Each wall is flat, endless, passes through zero and stands at right angles to its row. A trip goes straight from one point to another. Which walls does it cross, in order?

Walls:
(1): [ -6 -41]
(2): [82 26]
(3): [ 53 -28]
(4): [-30  18]
Trips:
[57 22] to [-3 23] -> 4, 3
[-14  37] to [-26  16] -> none
[ 62 -27] to [30 45] -> 1
[ -4 -34] to [12  8] -> 2, 1
[91  1] to [-20 -59] -> 1, 2
[-20 -12] to [-27 -31] -> none
[28  2] to [54 17] -> none
[62 21] to [  3 -28] -> 1, 2
[-41 -29] to [-9  8] -> 1

Walls:
(1): [-30 -14  44  -7 -31  -4 -29 -24]
(2): [ 46 -24 -65  28  -9   3   8 -10]
(3): [-43 -13  45 -61  71  44 -25 -40]
(4): [ 41  -3  -9   9  16  -2   2 -77]
Trips:
[ 13  43  34  48 -18  59 -18  69] to [ 58 -67 -19 -18 -26 -21 -53  16] -> 2, 1, 4
[ -9 -36  34 -37 -44 -30  53 -14] to [ 34 -19  -6 -32  38 -23 -48   9] -> 3, 4, 2, 1
[ 12 -22 -13  10 -62 -20   4 -35] to [ 42 -45  -6 -21  18 -21 -19  -9] -> 1, 3
[-25  52 -91 -28   4  49  21 -23] to [-13  39 -46 -48 -25  78  12  16] -> 4
[ 10 -67   5 -16 105 -66 -23  23] to [-45 -24  39 -13  14 -41  24 -54] -> 1
[-53   4  61 -25  74  -2 -90  45] to [-27 -17 -27 -49 -12  -6  26  60] -> 1, 3

Walls:
(1): [ 16 -22 -44  56  29 -44  24 -53   9  25  25 -23 -20 -16 -12  12  21  86]
(2): [ -9  50 -43 -41  53  25 -69 -22  -4 -90  -2 -50 -41  -1 -11  -3  18 -26]
(3): [ 53  38 -52   4  44  33   9   9 -48 -97 -36  -1  11   9 -30  52  -8  16]
Trips:
[-10   8  10  18 -48 -94   2 -47  27   1 -41 -47 -27   7   0  -8  12 -59] to [ 14 -28 -29  33   2  28 -12 -27 -99  34 -42 -42 -19  -3   3  -8 -59 -23] -> 3
[-80  39 -50  31 -21 -15   5 -10  24  31  31  56  30 -52  17   6 -10 -29] to [ 37 -25 -57  10  -6 -52  37  15 -35  -7  39  70  46  43 -36 -55 -25  28] -> 3
[  9  33 -28  13   2   3  14  15 -22 -43  31 -60  -8  -5  41 114  61  10] to [  -9  -26 -109    8   -4   21  -48   16    8   -9  -45  -20   -6  -28
  -23  -13   -7  -15] -> none
[ 40   5  44 -34 -58 -16   5 -14  27  55  63 -80 -13 -49  33  -5  17  64] to [  6  45 -21  20  23 -10 -25   9 -68   5  21  28  19   6  16 -87  46  23] -> 2, 3
[ 23 -41  63 -16 -28 -29 -13 -38 -25  79 -45 -30  14 -25 -42 -39  40 -16] to [-54  85  54  54  29  51  -4  40 -67 -90  -8  55  42 -13  14 -16  -7 -27] -> 1, 3, 2
[  6 -19   1  -1  35   7 -47  13   9  26  30 -18 -58  30 -23  49  18  42] to [-31   4  54   8  31 -35 -28  56 -11  -2  41 -23   1 -12 -15  43 -38  30] -> 3, 2
[-23 -22 -45  44  -7 -22 -60 -57 -73 -60 -29  48 -10  48  65  31 -23   0] to [ 18  -7  38  -2  37  40   4  24  27 -15 -50  -1  16 -22 -74  60  11 -15] -> 1

Walls:
(1): [-42 -40   7 -24  -8   2  15  25  -8  18  41 -42  22  20  -7  19  18 -13
  29 -62  95 -24 -65 -33  -5  30 -43  -9  54  37 -39  53   3  40  17   2
  54 -79 -64   8 -51 -39 -32 -42   8  -4 -28  28]
(2): [  4 -36 -11 -70  51  43 -16  -3  58  13 -13 -32  51 -16   8  15  -8 -19
 -28 -14  23  -5  26 -14  -7   1  24 -11  14   0  27  21 -52 -19 111  10
   8 -20  23 -42  65 -26  -1  59   1  28 -25  65]
(3): [-29  -5  -1 -24  18 -65 -46  51 -24   9  10  38 -36 -36 -14 -29  44  26
  12  19  42 -58  27  16   5  26  21 -12  27   7 -12 -41   8   7  17   1
  13  33   3 -17 -33 -46  38  14  -9 -32 -21   8]
(4): [ -4  28 -27  -5  20 -26   8  21 -61  23 -34 -18  29 -43  18  -5 -57 -43
 -41 -60  45 -71 -38  19  20  47  26  46  44  50  11  -6  -9 -19  42   7
 -16 -59  10  22 -16 -29  -2  48 -36 -40 -27  16]
Trips:
[ 11   5  -9  52 -21 -13   8 -25  -6 -12   8  -5  -7  34 -32  14  25 -44
   8 -36   4   6  18  37 106  48 -22 -32  -2 -49  15   4   3  71  37  11
  70 -29 -27  27  41  11  46 -42  37 -45 -19 -25] to [ 18 -18  43  10 -18   3   4  31  -7  -7  12  -8  -3  10 -68  43 -85   1
 -43   7  18  13  36  -7 -19  54 -63  -6   3  85 -67  21 -35 -26   1 -33
  -6 -46   6 -74  23  -9  23  20 -34  23  -5  -7] -> 4, 2
[ 38 -20  52 -61 -22 -90  24  27 -22  15  16 -60 -27 -18   8 -13  -3  10
  33 -45 -26  23 -27 -21 -33  -3  -1   1   5  16  29 -50  25   1 -32 -16
  50   6 -56 -26  -5 -45 -14 -87   8  34  -1  29] to [ 33 -19   4  28  19  40  15 -33  21  28  32 -40  -3 -73  21  -4  -6  22
  11  18 -50  20   3   0  38  -8  70 -25 -57 -18  33  28  12  22  60  36
   5  -8  24  37  -7 -14  24   3  36   4  36  43] -> 3, 2, 1
[ -7 -38 -23  37 -11   6  22  16 -60 -62  50 -11  -7   1  24  36 -41 -15
  30  13  -4  38  23  -7 -23  53  38 -54  28  48 -65   2  44 -13  21 -46
 -68  27   9 -20 -49 -16  -9  24 -27  27  -8 -61] to [ -4  21  37 -26   0 -13  81 -43   8  13 -17 -38  22   0 -46  61 -42   3
   3 -27  66  22 -18  10 -43  64   9 -21   9  49   9  23 -15 -47 -39 -25
 -17 -82  -1   5  -6 -12  40  -2 -34  26  38  12] -> 3, 2
[  -2   -4  -37   43   30  -56   13   29   12  -27   28   -2   23  -19
   29  -39   34  -23   30   37  -45   -7   -1  -14   49  -20  -31  -21
    9  -16 -121  -15  -34   85   79    1   -9   16  -37   12  -22   69
  -77  -11    2   -1   55  -41] to [-16 -12  13  -6 -92  16  45   3 -61  19 -17 -19 -22  -5  13  36 -25  12
  38 -42 -52  31   9 -28  14  26  31  52 -43 -20 -31  66  -5 -62 -22 -42
 -21 -91  29  16  42  20  35 -41 -28  -8 -13 -67] -> 3, 4, 1
[  0   8   8 -14  41  14 -57  28 -23 -41 -36  19  30 -27  68   0 -24  -2
  51  44 -19  -3   8   1 -21  -1  -9  36 -23  16 -15  12 -35  21   9 -33
  30  24  19  15 -31  -4   1  57 -33 -14  -3  26] to [-44 -12 -24 -50  10  27 -32 -26  38 -12 -15 -10 -57 -51   5 -20 -44  39
 -18  81   7 -14 -16  13   3  24 -46  35  43  18  -1 -66 -29  53  49 -67
 -24  15  33  35 -48  21  10  -5  -7 -21  40 -15] -> none
[   3  -11   17  -39  -42   -8   42  -24   -8   71    3   -8  -20   32
   34  -18  -22 -100  -12   24   21   22   -3  -26  -49    1   -5   15
   20   48  -15   34  -11  -25   42  -21  -54   16   13   29  -17  -28
    6  -18  -37  -33  -10   59] to [ 23  71  39  -8 -20  15 -54 -35   0  42  23 -19  51  88  38 -22 -16 -18
  -1   8  13  28  -4 -36 -12 -20  24 -18  14  34  25  31 -14   1  25  -1
  40  26  -2  22  11   9  -5  49   1  13  26 -34] -> 4, 1
[  17    6   11  -53   25   18   46  -35 -102   -9   54   31    1   26
  -57  -12   30   14   -5    2   27  -14  -11   11   57   83   12  -13
   -9  -29  -13   46   31  -43  -14  -17    7    7   11  -56   27   -9
   32   -2   34  -12   21   47] to [ 68  40   3  30 -19   4  79  71  40  10  23   5  57  34 -12  62  28 -27
 -27  -4  19  50 -51  -6 -41 117  73   9  44  -3 -13  27 -18 -23   8  27
  22  16 -55  29  -6  46  13 -43 -15  25   9 -26] -> 2, 3
[-48  10   1 -10  -1 -37 -27  51 -70 -40 -40  28 -29 -26  27  37 -19 -30
   4  -8  71 -16 -12  50 -25  91 -51 -83 -49  31 -39 -60  18  -3 -34   3
 -64 -20  -1 -60   6  22  15  55  19  32   8  21] to [  2  36   1  21  -1   9 -44  18  57  24  41 -11 -41  13 -39  77 -12  12
 -27  39 -15  35  20 -21  -5 -30 -11   6  18   4 -53  15  35 -19  27 -29
  38  21 -23  76  54  15 -17  27  19  61  -6  21] -> 1, 4, 2, 3
[-30 -78  20 -17   0 -20  49  -3 -12 -22 -38  21   1 -37  -5 -51   4 -18
 -51  45  23 -21  -7 -54  36  46  64 -31   1 -53 -28  15  34 -37  20   1
  29  41  -1  38 -47   2   5 -16  22 -18  20  17] to [-16  -8 -48  34 -20 -35  34 -12 -34  13  81 -14 -40  34  60 -48  10 -22
   3 -14  37 -22  11   6 -21  30 -43 -66 -58 -29  18  58  20 -31  18 -15
 -21 -23   0   3  55  45   3 -16   7  11  -1  58] -> 4, 3
